Every row gives one point. A path goes straight from each point to the next, and from the last back to the first. The post is the endless flat space through its rows: a point in 2 columns, a line in 3, a plane in 4, and so on, so that a path can go around it. Count how often the path circles the post. Going back the other way cancels.

Post:
-0.016 -0.008
Path (12 x 2):
0.051 -0.047
0.001 0.006
-0.029 0.020
-0.057 0.046
0.019 0.041
0.049 -0.021
0.001 -0.042
0.050 -0.004
-0.004 0.013
0.040 -0.013
0.000 -0.071
0.000 -0.090
Times around: 0

Post:
0.041 0.000 -0.004 0.058 0.027 -0.062
-0.002 0.012 -0.005 0.023 -0.028 0.050
0.013 0.010 -0.057 -0.081 -0.022 -0.003
-0.004 0.004 0.046 0.031 0.090 0.081
0.041 -0.023 0.011 -0.002 -0.027 -0.086
Path, 8 rows:
-0.003 0.020 -0.057 -0.010 0.042 -0.032
0.004 -0.003 -0.032 0.073 0.005 0.013
0.029 -0.018 -0.054 -0.012 0.043 0.013
0.056 0.000 -0.023 -0.047 -0.004 0.004
0.058 0.000 0.049 -0.012 -0.016 0.047
0.040 -0.021 0.021 0.023 0.005 0.039
0.024 -0.043 -0.045 -0.036 0.095 0.006
-0.010 -0.030 0.029 0.023 0.012 0.002
Times around: 0

Post (11 x 12):
0.022 -0.016 0.049 0.006 0.019 -0.028 -0.031 -0.009 0.019 0.002 0.072 0.004
-0.023 -0.011 0.046 0.009 -0.041 0.050 0.017 0.062 -0.062 0.013 -0.050 0.062
-0.017 -0.009 0.063 -0.015 -0.030 -0.053 -0.043 0.002 0.076 0.009 0.000 0.044
0.008 0.028 -0.025 -0.023 0.012 -0.012 -0.013 0.003 0.010 -0.076 0.018 -0.014
-0.021 -0.018 -0.010 -0.089 0.007 -0.020 -0.095 0.042 -0.044 -0.004 0.012 0.013
-0.027 -0.003 0.047 0.085 -0.008 0.057 -0.112 0.005 0.020 -0.033 -0.010 0.060
-0.015 -0.014 0.098 0.007 0.026 -0.043 -0.036 0.056 -0.017 0.000 -0.060 0.007
0.035 0.023 -0.016 0.041 0.071 0.021 0.054 -0.053 -0.004 0.019 -0.032 0.000
0.008 -0.002 -0.019 -0.034 0.009 -0.045 -0.036 -0.024 -0.041 -0.046 0.047 0.046
0.068 -0.044 0.000 -0.046 0.001 -0.101 0.034 0.047 -0.024 0.047 0.000 -0.013
-0.053 0.002 0.002 0.037 -0.031 0.039 -0.046 -0.101 -0.051 0.050 -0.040 -0.033
Path (24 x 12):
-0.074 -0.044 0.050 0.002 0.012 -0.007 -0.049 -0.027 -0.045 0.046 0.051 -0.002
0.024 -0.092 0.022 0.023 0.043 -0.021 -0.050 0.036 0.006 -0.016 0.031 0.083
-0.001 -0.023 0.016 -0.076 -0.011 -0.017 -0.028 -0.003 -0.046 0.023 -0.060 0.076
-0.009 -0.010 0.059 -0.019 -0.053 0.024 -0.067 -0.005 -0.047 0.034 0.048 -0.034
-0.041 -0.011 0.064 -0.011 -0.062 -0.049 -0.067 0.001 0.013 0.024 0.039 0.011
-0.048 -0.035 0.011 0.036 0.017 0.004 -0.077 0.059 -0.012 0.013 0.010 0.109
-0.034 -0.051 0.042 0.023 -0.013 -0.016 -0.029 0.001 0.038 -0.039 0.026 0.036
0.079 -0.039 0.071 0.019 0.014 -0.018 -0.048 0.029 0.002 -0.013 0.004 0.015
0.019 0.060 0.013 0.023 -0.061 0.043 -0.001 -0.017 -0.019 -0.030 0.001 0.023
-0.025 0.040 0.033 -0.029 -0.004 -0.068 -0.031 0.004 0.010 0.041 0.008 0.017
-0.048 -0.031 -0.006 0.045 -0.012 0.035 -0.056 0.027 -0.043 0.006 0.017 0.014
0.013 -0.031 0.029 -0.021 0.071 -0.033 -0.066 0.067 0.004 -0.013 -0.041 0.024
0.020 -0.011 0.050 0.013 0.044 0.013 -0.007 0.021 -0.032 -0.029 -0.045 0.014
-0.028 -0.039 0.004 -0.068 0.013 -0.043 -0.015 -0.011 -0.016 0.016 -0.031 0.017
0.062 -0.052 0.068 0.011 0.067 0.002 -0.003 0.034 -0.003 -0.061 0.020 0.064
0.012 -0.009 0.043 -0.002 -0.057 0.047 -0.025 -0.007 -0.055 0.033 -0.008 0.015
0.019 0.014 -0.035 -0.002 -0.018 -0.045 -0.002 0.005 -0.013 0.029 0.005 0.032
-0.037 0.012 0.010 0.035 -0.025 -0.006 0.032 -0.047 0.004 -0.023 0.009 0.051
-0.023 -0.057 -0.005 0.007 0.012 0.020 -0.014 0.019 -0.030 0.003 0.016 -0.009
0.004 -0.024 0.083 0.003 -0.023 -0.038 -0.047 0.020 -0.018 -0.065 0.014 0.020
0.052 0.015 0.004 -0.028 -0.016 -0.031 -0.036 -0.026 -0.047 -0.055 -0.036 0.014
-0.003 -0.040 0.059 -0.042 -0.008 0.007 -0.039 -0.017 -0.042 -0.012 -0.009 0.007
0.019 0.015 0.067 0.021 0.006 0.025 -0.047 0.008 0.004 0.026 -0.035 0.036
-0.012 0.014 0.002 0.046 -0.008 -0.038 -0.037 -0.050 0.025 0.023 -0.033 0.079
Times around: 4

Post, 17 rows:
-0.076 -0.037 0.027 -0.004 0.009 0.036 0.024 -0.028 -0.018 -0.033 -0.035 -0.041 0.034 0.004 -0.010 -0.028 0.000 0.132
-0.009 0.005 -0.025 0.031 0.017 -0.005 -0.062 0.000 0.042 0.033 -0.031 0.043 -0.025 0.069 -0.038 0.001 -0.022 -0.002
-0.009 -0.011 -0.006 -0.036 0.010 -0.021 0.021 -0.061 -0.013 -0.003 -0.048 -0.028 -0.018 -0.055 -0.058 -0.018 0.002 -0.039
0.005 -0.002 -0.028 0.002 0.051 0.040 0.067 0.015 0.015 0.046 -0.036 0.059 0.054 0.067 0.025 0.027 0.016 -0.004
-0.038 0.012 0.082 0.009 0.029 0.044 -0.015 0.016 -0.009 -0.042 -0.050 -0.057 0.025 0.024 -0.033 0.016 -0.033 -0.025
-0.059 0.019 0.022 -0.005 -0.080 0.026 0.050 -0.065 -0.025 -0.032 -0.072 0.075 0.018 0.023 -0.023 0.010 0.002 -0.046
-0.016 0.004 -0.070 -0.030 0.046 0.024 -0.049 -0.093 0.025 -0.028 -0.040 0.014 0.013 -0.031 0.002 -0.025 0.004 -0.062
-0.058 0.000 0.018 -0.077 -0.082 0.027 0.057 -0.007 -0.040 0.000 -0.022 -0.015 0.001 0.044 0.048 0.057 0.038 0.014
-0.022 -0.057 -0.025 -0.020 0.028 0.072 -0.002 0.019 -0.027 0.028 0.011 0.029 0.057 0.065 0.022 0.051 -0.029 0.041
-0.036 -0.036 0.006 0.022 0.003 -0.042 -0.023 0.109 -0.088 0.046 -0.084 -0.014 0.054 -0.005 -0.015 0.026 0.022 0.012
0.045 0.003 -0.061 -0.036 -0.011 -0.025 0.011 -0.104 -0.040 0.014 0.000 0.007 0.026 0.060 0.026 0.009 0.024 -0.063
-0.025 -0.036 0.000 0.037 -0.001 -0.005 0.042 -0.013 0.021 -0.036 0.016 -0.033 0.027 0.001 0.026 -0.029 -0.031 0.005
0.037 -0.013 -0.054 0.041 0.008 0.095 -0.027 -0.022 0.016 0.022 -0.035 0.000 0.035 0.074 0.015 -0.002 -0.034 -0.036
-0.048 -0.018 0.016 0.045 -0.025 0.027 -0.081 -0.050 -0.057 0.038 0.002 0.030 -0.015 -0.034 0.021 0.022 0.041 0.060
-0.012 -0.029 0.024 0.002 -0.008 -0.024 -0.012 -0.033 0.057 0.069 -0.048 0.030 0.059 -0.030 0.037 -0.003 -0.004 -0.042
0.056 0.001 0.005 -0.040 0.009 -0.004 -0.019 0.002 0.026 -0.047 -0.024 -0.047 0.058 0.000 -0.038 0.057 0.033 -0.057
-0.002 0.037 -0.034 0.019 -0.035 -0.002 -0.040 -0.115 -0.021 -0.017 -0.078 0.022 -0.035 -0.009 -0.003 0.061 -0.017 -0.060
Path (12 x 18):
-0.035 -0.006 -0.030 -0.024 -0.009 0.041 -0.006 -0.049 -0.010 -0.037 -0.021 0.066 -0.018 -0.034 0.024 0.025 0.032 0.028
-0.034 0.042 0.040 -0.002 0.004 0.018 -0.004 -0.017 -0.057 0.034 -0.024 -0.003 -0.011 0.031 -0.019 0.001 -0.011 0.038
-0.065 0.014 0.001 -0.046 -0.016 0.071 -0.034 -0.017 -0.018 0.051 -0.020 -0.014 -0.032 0.025 -0.030 0.008 -0.022 0.034
-0.034 -0.033 -0.082 -0.041 0.005 0.024 -0.017 -0.048 0.016 -0.060 0.000 -0.004 0.083 -0.010 0.036 0.033 0.033 -0.034
0.002 -0.015 -0.007 0.002 -0.013 0.063 -0.014 -0.061 -0.030 -0.034 -0.055 -0.018 0.010 -0.009 -0.007 0.040 0.054 -0.006
0.052 -0.042 -0.062 0.011 -0.006 -0.003 -0.021 0.018 0.062 -0.005 -0.061 -0.004 0.053 0.051 0.018 0.011 -0.011 0.003
-0.005 0.006 -0.021 0.046 -0.002 0.036 -0.033 -0.010 0.026 -0.022 -0.043 0.027 0.047 0.018 0.015 0.009 -0.024 -0.009
-0.027 0.030 -0.022 -0.039 -0.031 -0.016 -0.043 -0.004 -0.015 0.031 -0.044 -0.041 -0.020 0.013 -0.015 0.003 -0.002 -0.001
-0.041 -0.002 0.033 0.065 -0.033 -0.007 0.040 -0.080 -0.014 -0.009 -0.054 0.010 0.040 0.025 -0.050 0.015 -0.008 0.019
-0.035 -0.062 -0.029 0.038 0.008 0.030 0.003 -0.088 -0.024 0.016 -0.076 0.021 0.026 0.012 0.018 -0.013 -0.016 0.005
-0.004 -0.026 0.084 -0.013 -0.051 -0.008 0.027 -0.028 0.051 -0.009 -0.040 0.041 0.038 0.020 0.023 0.005 0.012 -0.051
-0.012 -0.035 0.005 -0.024 0.013 0.012 0.032 -0.124 0.044 0.011 -0.081 0.028 0.039 -0.038 0.090 0.011 0.055 0.023
Times around: 2
